Each row is a point. Any point is a mix of the corners, with weights that add up to 1. It lies inside the corners' shape when no weight is negative. Is each point inside? If not, which corners have a negative weight?

Corners:
(1): -0.022 -0.018
(2): -0.040 -0.084
(3): 0.059 0.038
Points:
0.033 0.008 -> inside
-0.034 -0.071 -> inside
0.001 0.017 -> outside (2)
0.000 -0.047 -> outside (1)
0.040 0.017 -> inside
-0.007 -0.011 -> inside

Corners:
(1): 0.000 0.017 0.020 -0.006 0.011 -0.008 -0.038 0.053
(2): 0.016 -0.013 0.010 0.013 0.036 0.055 0.095 0.049
(3): 0.045 -0.029 0.079 -0.010 -0.105 0.105 0.009 -0.057
(4): -0.035 -0.019 -0.053 -0.009 -0.048 -0.024 -0.061 -0.110
(5): 0.010 0.004 -0.049 0.093 -0.061 0.051 -0.001 0.025
(6): 0.041 0.010 -0.003 -0.012 0.028 0.019 -0.016 -0.017
(7): 0.027 0.031 0.011 -0.040 0.000 0.005 0.037 0.037
(8): 0.001 0.078 0.075 -0.013 -0.009 0.089 -0.005 0.038
(9): 0.009 0.024 0.028 -0.001 0.011 -0.049 0.045 -0.009
Points:
0.014 0.015 0.022 0.004 -0.018 0.035 -0.011 0.014 -> inside
0.014 0.010 0.034 0.002 -0.042 0.048 0.014 0.003 -> outside (6)
0.026 0.016 0.039 0.003 -0.005 0.062 0.044 0.035 -> outside (4)
-0.004 0.000 -0.007 0.016 -0.049 0.040 -0.015 -0.025 -> outside (6, 9)
0.053 0.004 0.034 -0.005 -0.020 0.104 0.048 0.026 -> outside (1, 4, 9)
0.003 0.002 -0.016 0.033 -0.041 -0.005 -0.046 -0.009 -> outside (2, 7, 8)
-0.001 0.026 0.012 0.010 -0.026 0.022 -0.046 0.001 -> outside (2, 7)
0.020 0.021 0.049 -0.037 -0.033 0.059 -0.047 -0.028 -> outside (2, 5, 9)

Corners:
(1): -0.050 0.003 -0.047 0.002 -0.047 -0.030 0.039 0.045 -0.034 -0.016 0.017
 -0.068
(2): -0.072 0.039 -0.039 -0.016 0.014 -0.016 -0.018 -0.032 -0.014 -0.018
 -0.018 -0.044
(3): 0.056 -0.005 -0.038 -0.047 -0.079 -0.057 0.012 -0.107 -0.052 0.007 0.038
 0.054
(4): 0.055 -0.036 0.005 -0.001 0.020 0.002 0.014 -0.039 -0.051 0.038 0.001
 -0.070
(5): 0.054 -0.073 -0.077 -0.043 -0.015 0.024 -0.005 0.048 -0.025 0.059 -0.018
 0.085
(6): 0.050 0.019 -0.056 -0.043 -0.112 0.016 0.007 0.015 0.022 -0.010 0.011
 -0.027
(7): 0.031 -0.032 -0.054 0.003 0.065 -0.036 0.026 -0.010 -0.015 -0.007 0.034
 0.017
(8): 0.018 0.010 -0.054 0.091 0.011 -0.030 0.001 0.030 -0.025 0.032 -0.074
 0.026
(9): -0.001 0.013 -0.082 -0.040 0.007 -0.064 0.065 -0.040 0.002 0.067 0.008
 -0.037
(10): -0.022 0.024 0.038 0.000 0.016 0.006 0.009 0.005 -0.002 0.065 0.024
 -0.031
(11): 0.052 0.022 -0.032 -0.064 -0.009 -0.062 0.021 0.023 -0.060 0.011 0.008
 -0.043
(12): -0.012 0.020 0.135 -0.042 0.036 0.136 0.078 -0.048 -0.050 0.051 -0.027
 0.016
(13): -0.062 -0.022 -0.004 -0.024 0.023 -0.066 0.034 -0.001 0.011 0.002 -0.052
 -0.004
Points:
0.031 -0.018 -0.026 -0.016 -0.017 -0.004 0.022 0.007 -0.017 0.033 -0.007
 0.010 -> outside (2)
-0.052 0.010 -0.065 0.053 0.063 -0.100 0.008 0.049 -0.014 0.006 -0.039
 -0.077 -> outside (3, 5, 6, 12)
0.015 -0.001 -0.041 -0.023 -0.003 -0.030 0.033 -0.024 -0.017 0.032 0.008
 -0.020 -> inside
-0.029 0.002 -0.028 -0.016 0.023 -0.033 0.033 -0.011 -0.014 0.017 -0.008
 -0.004 -> outside (4, 6)
-0.004 -0.001 -0.007 -0.039 0.000 -0.008 0.030 -0.014 -0.019 0.019 0.013
 -0.024 -> outside (8)
-0.008 0.024 -0.062 0.046 -0.013 -0.051 0.003 -0.032 -0.009 0.000 0.012
 -0.041 -> outside (5, 11, 12, 13)
-0.008 0.002 -0.011 -0.015 -0.014 0.004 0.035 0.000 -0.028 0.011 0.003
 -0.025 -> inside
0.052 -0.014 0.012 -0.007 0.019 -0.007 0.024 -0.034 -0.025 0.021 0.004
 0.013 -> outside (1, 2, 5, 9)

Corners:
(1): 0.049 -0.027 -0.021 -0.043 -0.004 -0.031 0.012 0.053 -0.031 -0.062
 -0.027 -0.042 -0.003 -0.038 -0.064 0.032 -0.064 0.012 0.051 -0.002
(2): -0.049 0.054 0.069 0.020 0.012 -0.017 0.042 0.003 -0.062 -0.038 0.001
 0.027 0.017 0.031 -0.027 0.035 -0.029 0.061 -0.071 0.086
(3): 0.050 0.011 -0.032 -0.094 -0.061 0.059 0.027 -0.071 -0.051 0.054 0.040
 0.008 -0.014 -0.004 -0.027 0.052 0.065 -0.010 -0.034 -0.060
(4): 0.046 0.000 0.025 -0.011 0.016 0.017 0.082 -0.059 -0.010 -0.015 0.049
 -0.096 0.000 -0.033 -0.029 -0.073 -0.043 -0.035 -0.071 -0.030
(5): 0.021 0.072 -0.009 -0.056 0.038 0.009 -0.010 -0.026 0.026 0.061 0.021
 -0.016 0.043 -0.044 0.046 0.067 0.007 0.026 -0.062 0.026
(6): 0.050 -0.040 0.008 0.028 -0.047 0.037 -0.042 -0.087 0.025 -0.050 0.075
 -0.062 0.041 -0.076 -0.075 -0.023 -0.011 0.004 -0.010 -0.014
(7): 0.014 0.036 -0.028 -0.012 -0.040 -0.086 -0.054 -0.061 0.050 -0.002 0.080
 0.014 0.011 0.031 0.030 -0.051 -0.051 0.002 -0.008 -0.005
(8): 0.013 0.067 0.056 -0.025 0.039 0.068 0.036 -0.080 -0.042 -0.032 0.025
 0.055 0.015 0.041 0.003 -0.045 -0.022 -0.030 -0.051 -0.014
(9): -0.002 -0.068 0.040 -0.028 0.010 -0.036 -0.034 0.043 0.064 0.003 -0.024
 -0.047 0.026 0.021 -0.077 -0.042 -0.063 -0.054 0.017 -0.026
(10): -0.094 -0.019 -0.011 0.040 -0.045 0.039 0.026 -0.016 0.040 -0.063 -0.058
 -0.042 0.023 0.023 -0.037 0.009 0.010 0.056 0.031 0.060
(11): -0.066 0.019 0.055 0.044 0.013 0.030 -0.037 -0.072 -0.063 0.066 0.001
 -0.017 0.044 0.032 0.056 -0.067 -0.082 0.014 -0.064 -0.042
(12): 0.064 -0.016 0.016 -0.059 0.008 -0.063 -0.049 -0.060 -0.015 0.001 0.052
 0.057 0.043 -0.051 -0.010 -0.062 -0.017 0.071 -0.015 -0.014
(13): 0.060 -0.043 0.063 -0.055 -0.063 0.017 -0.002 0.001 -0.065 -0.036 -0.045
 -0.041 -0.025 0.062 0.012 -0.044 -0.017 -0.029 -0.043 -0.046
(14): 0.070 -0.003 -0.046 -0.057 0.052 -0.055 -0.040 -0.051 -0.023 0.085 0.075
 0.030 -0.039 0.008 0.013 0.030 0.037 -0.010 -0.076 -0.073
(15): 0.041 0.006 -0.087 -0.003 0.015 0.070 0.008 0.047 -0.049 0.073 0.019
 0.002 -0.056 -0.064 -0.029 0.049 0.042 0.030 0.000 0.026
(16): -0.019 -0.013 -0.063 -0.025 -0.064 -0.026 -0.017 0.041 -0.075 -0.013
 0.002 0.014 -0.038 -0.055 -0.048 -0.038 -0.004 -0.040 0.008 -0.029
(17): 0.035 0.045 0.024 0.004 -0.029 -0.044 0.021 0.037 0.009 -0.021 -0.023
 -0.087 0.052 -0.005 -0.044 0.029 -0.023 0.024 -0.060 -0.028
(18): -0.039 -0.012 0.050 0.021 -0.012 0.013 0.042 0.063 0.038 -0.030 -0.027
 -0.015 -0.039 0.005 0.004 -0.018 -0.034 -0.016 0.029 -0.026
(19): 0.022 -0.046 -0.044 -0.033 -0.033 0.058 0.041 0.030 -0.065 0.037 0.033
 -0.036 0.052 0.002 0.016 0.065 0.045 0.062 -0.034 0.015
(20): 0.003 -0.016 -0.034 0.056 0.013 0.035 0.021 -0.077 0.021 0.046 0.012
 -0.012 0.050 0.000 -0.029 0.032 -0.013 -0.062 -0.047 0.032
(21): -0.080 0.034 0.075 0.008 0.004 0.010 -0.019 0.059 -0.015 0.024 -0.022
 -0.046 0.032 -0.028 -0.011 -0.034 0.021 -0.023 0.054 0.041
Points:
0.008 -0.001 0.004 -0.020 -0.023 0.013 0.002 -0.018 -0.021 0.001 0.004
 -0.018 0.006 -0.002 -0.013 -0.003 -0.006 0.001 -0.024 -0.009 -> inside
0.012 -0.005 -0.003 -0.015 0.002 -0.025 -0.002 0.020 -0.005 0.009 -0.009
 -0.019 0.005 0.000 0.000 -0.003 -0.031 0.019 -0.025 0.003 -> outside (3, 6, 8, 21)
0.008 -0.010 0.021 -0.002 -0.004 0.007 0.005 -0.025 0.003 -0.007 0.013
 -0.023 0.020 0.010 -0.026 -0.021 -0.026 -0.006 -0.016 -0.006 -> outside (5, 16)
-0.005 0.009 0.010 -0.025 -0.008 0.010 0.022 0.021 -0.035 0.006 -0.006
 -0.021 -0.009 0.014 -0.002 0.004 -0.006 0.006 -0.022 -0.004 -> outside (6, 12, 20)
-0.005 -0.025 -0.004 -0.024 -0.027 -0.060 -0.034 0.012 0.040 0.004 0.027
 -0.046 0.018 -0.028 -0.017 -0.036 -0.039 0.006 0.021 -0.042 -> outside (2, 8, 13, 15, 20)
0.074 -0.030 -0.044 -0.053 -0.013 -0.019 -0.003 -0.018 -0.012 0.022
 0.058 -0.005 -0.025 -0.026 -0.024 0.022 0.012 -0.003 -0.029 -0.024 -> outside (8, 10, 11, 17, 21)
-0.005 0.005 -0.003 0.014 0.008 0.016 0.007 -0.030 -0.022 0.012 0.019
 0.004 0.011 -0.013 0.002 -0.006 -0.014 0.005 -0.024 0.018 -> outside (3, 9, 17)
